Each row is a point. A path goes straight from each point to the next, and from the last back to the first. The post is the endless flat space through its rows: a point in 2 columns, a line in 3, a plane in 4, and so on, so that a path can go around it. How many times does the path go around the post? Going back the other way cancels.
In the rows, 128 means zero.

Post (2 x 3)
[[ 95 131 132]
 [155 134 147]]
Path (24 x 3)
[[189 128 145]
 [ 89 140 116]
 [150 122 135]
 [129 157 122]
 [151 152 147]
 [142 134 153]
 [128  91 147]
 [130 120 128]
 [249 138 147]
 [ 98 150 126]
 [ 91 136 141]
 [150 115 168]
 [156 102 149]
 [149 129 121]
 [137 164 121]
 [154 146 158]
 [129 122 163]
 [148 122 145]
 [149  95 160]
 [138 108 117]
 [ 89 165 111]
 [ 79 161 137]
 [113 126 171]
 [202  90 168]]
Times around: 4

Post (8 x 9)
[[137  94  94 143 156 101 175 163  81]
 [137 141 159  72 145 144 103 109 166]
 [157 104 110 153 200  78 138 134 129]
 [137 141 184 125 103 140  88 126 115]
 [110  90 134 114 176 106 160  96 112]
 [104 150 136 118 154 145  83 140 143]
 [104 130 114 161 159  68 161 149 107]
 [107 127 139 136 128 174 136 116 154]]
Path (24 x 9)
[[ 53 223 166 179 119 120  97 106 136]
 [ 58 138 127 196 148  90 149  48 169]
 [121  93 163 152 168 182  43 108 150]
 [134 105 157 143 156 157 125 145 134]
 [167 121 113 108 165 154 133 153 129]
 [ 89 163 123 157 129 148 187 105 152]
 [179  87 116 132 207 144 127 133 143]
 [134 103  97 103 152 205 166 147 199]
 [ 95  72  93 174 165 110 180 128 100]
 [105 124  92 158 157 115 150 137  98]
 [105  86 156 102 198 114 208  22 145]
 [116  90 143 119 178  85 152 120  90]
 [146  93 103 144 212  77 138 132 143]
 [132 130 122  85 121 123 133  85 143]
 [131 148  52 135 165 166 150 163 142]
 [130 121 144 138 190  84 158 159  54]
 [ 84  75 156 133 146 154 196  64 174]
 [152  42 124 173 161 153 126 138  98]
 [ 89 130 162 187 164 113 186 135 176]
 [125 105 146 159 165 132 142 108 113]
 [172 206 130  69 174  27  95 123 162]
 [151 104  99  61 171 130  97 141 150]
 [ 84 104 149 175 191 144 118 145 151]
 [155 133 124 124 192 140 158 173 144]]
Times around: 0

Post (17 x 18)
[[105  82 109 116 173  76 160 123  94 157 139 124 116 152 142 166  87 178]
 [118 126 179 108 169 160 180 122 135 117 164 164 106 107 134  96 189  90]
 [129 170 151 121 156 115 157 174 168 128 192 188 103 121 142  84 178 111]
 [143 146 107 118 122 109  87  85 129  98 117  68 122 163 164 138  81 142]
 [ 97 144 182 144 137 134 149 148 168  84 140 163  80 126 140 134 164 124]
 [114 154 107 143 161 157 146 166 105 138 116 129 128 167 149 154  89 127]
 [161 214 164 104 160 120 130 122 147  91 149 167  68 109  97 130 167 101]
 [148 159 150 148 127 136 120 144 120 129 136 171  66 137 121 105 176  56]
 [153 105  89 147 133 117 122 113  86  70  86 130 118 123 146 128  78 161]
 [139  87 116 158 146 118  95 109 118 107 132 112 146 114 171 178  32 138]
 [146 135 131 137  86 118  70 107  70 106  91 104 129  83 157 163  83 168]
 [151  88 136 161 140 129  88 117  97 119 123  78 100 119 147 145  61 198]
 [139 116 166 118 145  90 148 169 119 158  92  85 131 157 117 147  85 130]
 [107 105 100 142 101 132 116 102  91 119 129 107 117 117 122 115  41 158]
 [137 167 169 158 136 115 190 139 159 141 157 157 122 123  94 118 208  99]
 [ 97  61 136 129 161 112 152 182 133 160 107 105 120  90 119 161 133 125]
 [162 193 144 129 103 135 187 149 125  95 187 147  61 117 118 116 182  89]]
Path (28 x 18)
[[127 156 106  92 153  99 139 127 124 122 179 143 111 165 145 167  93 180]
 [170 202 166 127 115 163 138 143 131  74  93 109  99 114  58 144 142  83]
 [155 159 134 132 169  69 137 166 115 138 153 135 139 189 172  63 146 150]
 [246 152 125 142 126  36 118 129 134 113 158  96  84  65  85 130 107 126]
 [120  61 163 165 161 115 169 134 152 112 146 149  80 107 172 146 103 204]
 [144  84 125 125 147 126 133 145 154 129  55  75  97 161  82 109 135  76]
 [154 159 153  88 178 108 143 144 126 120 136 164  66 126 165 115 101 134]
 [101 204 159 104 188 114 145  82 136 143 146  97 107 137 149 147 115 167]
 [ 77  73 160 148 143 144 113 187 100 125 167 143 116  63 154 151 116 107]
 [151 188 144 113 130 138 172 104 115  90 119 132 124 167  52  94 152 146]
 [146 138 157 101 132 130 138 125 138  92 128 131  93 118 101 121  85 181]
 [178 101 125 117 144 197  94 141  29 117 105 108  73 115 121 121  99 134]
 [200 221 172 117 212 120  87 195 135 121  88 114 144 140 112 202 100  93]
 [125 127 246 147 180  97 156 130 173 114 161  99 148 119 155 150 122 116]
 [136 111 141 147 136 135 152 130 143 143 116  99 124  78 130 122 106 142]
 [ 84 146 138  75 147 113 249  97 134  90 137 166 125 140 118 129 145 161]
 [192 167 159 136 144 145  79 178 119 133  90 135 104 131  96 138 125 103]
 [168 124 127 125 151  91  66 115  86  54  87 143  99  93 140 208 156 101]
 [191 120 141 115 122 177  28 130 104  99  68 126 128 100 126 106  99 101]
 [112 171 110 115 167  91 198 136 120 123 100 197 144 145 122 126 156 167]
 [161 180 174 117 151 128 116  97 104 133  76  76 111 141 135 165 167 109]
 [ 95 164 178 171 163 166 153 155 173 107 123 112 124 125  98 135 127  92]
 [115  75 182 165 113 115 145 149 163  91 183 109  92 136 127 180 157 140]
 [191 139 219 137 160 151 158 216 140 147 109  99  91 134  86 139 132 163]
 [175 127 154  99 161 110 153 119 137 104 110 114 110 123 146  98 122 155]
 [165 217 172 168 172  85  81 103 192 105 161 146  69 128 129 152 104  82]
 [131 153 200 141 156  68 164 172 157 147 152  94 137 150 132 132 127 147]
 [133  86 204 124 198 117 105 154 149 123 196 141 135 108 144 157 126 112]]
Times around: 1

Post (17 x 18)
[[144  77 147  59 116 121 106 171 146 133  84 170 132 102 154 148 212  68]
 [125 135 113 120 184 167 141 123 199 110 169 112 140 142 123 111 110 151]
 [134 106 174 176 100 135  86 137 110 167 159 116 111 128 152 100 103 146]
 [133 147 118 142 180 145  81 100 166  81 151 117 104 124 119 145 159 113]
 [102 158 141 161 108  92 106 168  65 132 180 145 132 145 175  81  95 156]
 [161 141 145 162 113 102 110 101 140 124 211  94 132 123 149  63 105 139]
 [109 140 109 182 109 107 128 120 155 131 192 104 136 141 124 124  81 109]
 [131 132 103 191 154  92 115 146 114 123 169  95 112 125 124  82  68 157]
 [114 108 163  56 137  85 104 115 121 158  62 140 126 145 140 162 207  94]
 [132 155 147  90 161 136 141 110 151 134 141 148  79  83  80 127 161 121]
 [142 134  88 145 142 155 133  64 176 123 163 103  95 125 162 116 109 115]
 [170 162 108 154 147 146 156 102 164  97 175  89 104 136 128 145  91 153]
 [163 165 161  91 144 101  99 156 127 178  76 174 126 118 157 137 149  43]
 [120 136 153  78 114 145 106 147 131 143  45 143 162 110 109 135 225  90]
 [145 134  87 176  88 115 101 129 143 136 209  97  96 188 128  80  94 181]
 [159 121 131  64 157 128  96 134  94 169 117 123 141 113 108 142 192  93]
 [138 137 120 105 166 156 106  86 170  63 153 113 117 131  85 121  85 121]]
Path (30 x 18)
[[130 178 185 146 155  92 109 171 111 115 147 138 153 135 114  99 110  77]
 [116 113 145 125 165 127 120 109 199  60 172  80  43 111  91 121 165 176]
 [107 126  65  96 132  87 103 122 172 133 147 128 143 158 190 151 150  81]
 [142 224 196 107 140 106 101  86 118 184 145 157 133 139 139 139 106 102]
 [193 125 109 175  63 134  46 127 109  70 164 115 116  96 146  95 139 149]
 [126 151  84 105 117  76  80 109 109  93 151 123 105  99 122 106 148  74]
 [127 153 107 112 195 145 124 111 189 106 165 115  91 153 161  97 124 140]
 [170 142 108 164 146 137  96  77 149 146 142  83 101 134  61 126  86  70]
 [226 204 130 135 183 153 142  48 124 160 156  91 103  89  68  87 141 131]
 [125 188  98 154 178  96  79 143 111 109  56 187 107 122  95 141 147  86]
 [121 108 143 113 151 193 157 132 154  98 141 136 105 103  63 115  55 147]
 [117 141 126 174 166 118  84 157 163 117 174 115 106 151  59 156  92 104]
 [173 197 123 121 151 121  92  93 143 127  68 104  34 105  86  93 189 109]
 [198 136 140 122 125 110 153 141  96 160 193 120 152  72 132 142 115  44]
 [106 104 142 124 106 126 172 143 122 153 208 116 166 163  85  76 144 212]
 [120  99  95 135 119 120 140 119 182 159 161 171  72 129 173 108 126 143]
 [173 214 144 111 117 110 106 155  51 143 176 167  74  53 117  81 148 144]
 [167 205 122 121 180 141  49  74 107 116 188 107  90 143 224  61 101 104]
 [131 140 191 120 207  96 144 107 161 137 213 100 116  65 140  94 198 104]
 [155 165 211 162 159 121 142 114 108 112 146 170 106  92 209 130  95  85]
 [219  77 166 154  89 180 112 105 170 115 163 117 143 148 168 106 121 154]
 [106 137 140 121 117 157  91 128 188 114 120 155 176  78  98  84 174 131]
 [121 139 130 170 114 159  61  93 111  97 132  74  68 102  92 123 117 179]
 [154 161 160 164 153  76 127 130  97 168 215  80  95 141 171  90   7 151]
 [ 83 150 185 107 156 121 150 138  97 161 170 154 100 121 113  99 121 161]
 [154 179 133 123 159 130 180   8 139 130 156 108 118 133 174 137 142  90]
 [144 136 126 153 137  85 106  56 128  93 166 126  83  47 104  94 160  92]
 [128 123 141 135 104  78  95 156 117 137 124 159 104 107 110 145  51 118]
 [119 140 159 140 190 151  64  97 148  94 135 161 132  82 134 117 169  88]
 [144  82  71 180 160 166  68 190 128 135 123  90 162 221 174 130 102 162]]
Times around: 2
